Rows are points. The points of each table are mixes of a few directions, plus a little noise. How many directions does each table use, and how many do they share? Where both have some left over, give the other angles between the two spaces (their principal angles), to ten degrees, smallest first.
In the rows, 100 means zero.

First (4 x 2)
171 54
77 115
97 102
55 129
Second (5 x 2)
140 74
56 129
130 80
40 139
135 77
Directions: first 1, second 1, shared 1

First (5 x 3)
112 85 102
109 109 67
125 37 166
54 173 55
98 96 110
Second (6 x 3)
74 98 154
96 129 55
91 146 31
101 71 150
95 77 151
143 78 59
Directions: first 2, second 2, shared 2

First (6 x 4)
85 33 42 94
108 133 129 103
102 109 108 101
119 182 171 108
103 115 113 101
84 28 38 93
Second (8 x 4)
81 112 84 90
42 138 50 68
21 152 31 56
102 98 103 102
135 76 131 120
127 83 122 115
170 54 159 138
121 86 118 112
Directions: first 1, second 1, shared 0; angles 80

First (8 x 6)
116 51 110 111 115 98
102 94 101 102 100 100
98 108 98 98 98 100
132 5 120 121 128 95
86 138 92 91 89 102
91 127 94 93 92 101
83 150 89 88 86 103
91 126 94 94 92 101
Second (6 x 6)
123 93 137 99 120 157
114 96 133 104 110 143
75 108 74 109 75 51
89 104 90 104 89 81
89 103 76 97 92 68
109 96 89 87 114 101
Directions: first 1, second 2, shared 0; angles 70

First (9 x 8)
129 72 107 88 102 78 86 103
64 105 139 65 99 97 106 82
89 127 73 129 98 124 111 105
90 120 82 120 98 117 108 103
88 120 85 118 98 118 109 102
122 74 112 84 102 79 88 101
117 86 99 98 101 91 93 104
87 79 149 52 101 76 93 84
115 116 55 145 100 120 104 116
Second (10 x 8)
132 91 73 124 101 98 93 114
105 99 96 104 100 100 99 102
88 103 110 91 99 101 103 95
127 92 78 120 101 99 94 112
102 99 99 101 100 100 100 101
5 127 180 30 96 105 121 59
100 100 100 100 100 100 100 100
117 95 86 112 101 99 96 107
123 94 81 117 101 99 95 110
102 100 99 101 100 100 100 101
Directions: first 2, second 1, shared 1

First (8 x 9)
101 101 101 102 98 101 100 101 102
92 89 91 86 127 94 100 87 67
95 93 95 92 116 96 100 92 80
99 99 99 98 103 99 100 99 97
94 92 93 90 119 96 100 90 76
97 96 96 95 111 97 100 95 87
99 99 100 99 102 100 100 99 97
123 132 126 142 24 119 100 138 195
Second (8 x 9)
93 119 129 64 109 90 124 92 95
98 87 84 106 109 100 92 97 86
95 120 129 67 107 90 123 93 99
99 64 53 131 115 107 69 97 71
109 118 120 111 67 106 105 115 142
98 109 114 86 101 96 110 97 101
94 90 92 90 121 95 100 90 73
112 90 80 146 70 115 78 119 132
Directions: first 1, second 2, shared 1

First (8 x 11)
109 126 75 42 94 107 36 91 102 89 60
110 68 157 110 179 101 174 113 129 99 119
87 117 59 121 28 96 62 92 71 106 103
99 66 147 144 146 96 182 113 114 106 137
112 106 105 55 131 106 80 98 116 91 74
96 118 70 89 61 101 58 93 86 99 87
97 85 117 125 112 97 135 105 103 105 119
91 112 72 114 51 97 74 95 80 105 102
Second (11 x 11)
119 91 83 99 97 97 95 83 91 101 98
129 84 50 125 55 91 85 63 65 111 111
63 147 107 55 86 109 47 129 116 87 69
72 89 151 138 126 100 162 131 118 103 130
92 119 97 71 98 105 69 107 106 93 80
91 81 144 125 142 100 160 119 118 102 124
164 43 124 87 195 98 160 71 118 101 105
142 62 79 127 105 90 127 65 82 111 117
92 121 90 73 89 105 65 105 102 93 79
38 155 114 79 65 110 56 145 113 90 80
96 108 60 122 39 94 72 86 72 107 106
Directions: first 2, second 3, shared 2

First (8 x 12)
83 119 109 107 87 101 90 128 99 111 104 110
125 68 105 75 96 143 91 124 93 112 108 55
128 104 75 91 126 120 116 51 122 65 113 89
78 117 110 113 89 81 93 118 94 113 96 121
92 128 100 106 97 112 93 112 112 97 113 107
139 71 86 78 119 125 112 68 107 81 106 68
115 112 85 98 117 113 110 72 116 75 110 98
45 85 132 127 69 5 94 128 57 147 52 152
Second (9 x 12)
107 70 103 93 112 72 110 81 100 100 91 97
98 117 74 118 102 86 115 49 89 75 81 126
91 140 91 112 86 131 90 114 97 95 107 109
93 127 97 107 89 125 91 116 100 100 108 103
87 156 83 119 82 137 90 108 94 89 106 116
95 123 89 111 94 111 99 93 96 91 98 111
118 22 122 73 127 45 115 85 107 114 90 78
119 7 156 52 121 71 93 156 122 146 116 45
91 138 86 115 88 122 96 98 95 89 101 114
Directions: first 3, second 2, shared 1; angles 40

First (8 x 14)
167 90 102 96 150 65 72 110 90 110 58 52 120 102
68 114 103 102 87 124 116 89 104 97 106 104 100 97
163 78 97 96 130 58 70 117 91 107 80 80 106 104
49 117 102 104 72 132 124 88 107 94 119 121 93 97
104 59 84 96 57 73 89 121 102 90 153 168 66 108
120 80 94 98 95 79 87 111 98 100 112 117 89 104
65 140 112 105 116 141 123 76 102 103 71 61 122 92
66 121 105 103 94 127 118 86 104 99 99 96 104 96
Second (10 x 14)
60 116 103 103 82 128 119 88 106 96 110 109 98 97
117 100 102 99 116 93 93 101 97 103 85 82 107 100
68 122 105 103 96 128 118 86 104 100 95 93 107 96
195 40 85 91 117 20 48 139 89 104 106 115 85 112
62 110 101 103 76 123 117 92 106 95 117 119 94 98
54 161 119 107 130 159 134 64 103 107 52 34 136 87
86 111 103 101 101 114 108 93 101 100 96 94 104 98
76 112 103 102 90 118 113 92 103 98 105 104 100 98
132 74 93 97 99 69 81 116 97 100 111 116 90 105
151 53 86 94 93 48 69 128 95 98 123 134 79 110
Directions: first 2, second 2, shared 2

First (10 x 18)
118 124 103 104 91 102 112 97 103 107 95 91 105 101 100 82 95 103
47 32 93 91 130 91 65 108 87 83 115 126 86 97 99 151 114 90
128 135 103 105 84 105 119 97 106 111 92 87 107 101 99 71 92 106
151 166 105 110 73 109 135 94 111 118 86 76 113 102 100 49 88 108
74 65 96 95 115 96 81 104 95 89 106 114 94 98 101 126 107 94
128 137 104 104 84 105 117 96 105 112 91 87 107 100 101 72 92 105
115 119 102 104 93 102 110 97 103 106 95 92 104 101 99 84 98 103
165 184 109 112 63 111 143 91 113 124 82 67 118 103 100 35 83 113
45 30 94 90 129 92 65 108 88 80 116 126 89 98 101 155 114 90
27 5 92 86 139 89 53 112 84 73 122 134 80 96 100 172 118 86
Second (9 x 18)
119 94 125 145 85 89 54 104 112 38 132 67 113 94 99 52 103 103
90 46 139 117 95 88 62 121 110 42 118 74 130 108 110 82 101 126
76 96 137 88 94 125 115 100 121 85 91 77 67 113 93 116 88 132
102 166 62 75 106 124 155 72 95 169 75 124 53 95 83 130 94 80
123 130 32 88 116 80 118 91 66 166 91 150 119 86 104 108 113 51
104 130 92 98 97 111 116 88 103 115 96 100 78 96 91 104 97 93
78 51 127 87 103 96 92 118 104 81 97 93 116 113 111 112 99 125
76 45 125 84 105 93 92 121 102 84 95 97 124 114 113 116 99 125
131 143 60 117 100 91 99 84 86 121 108 116 101 83 93 80 107 63
Directions: first 1, second 3, shared 0; angles 50
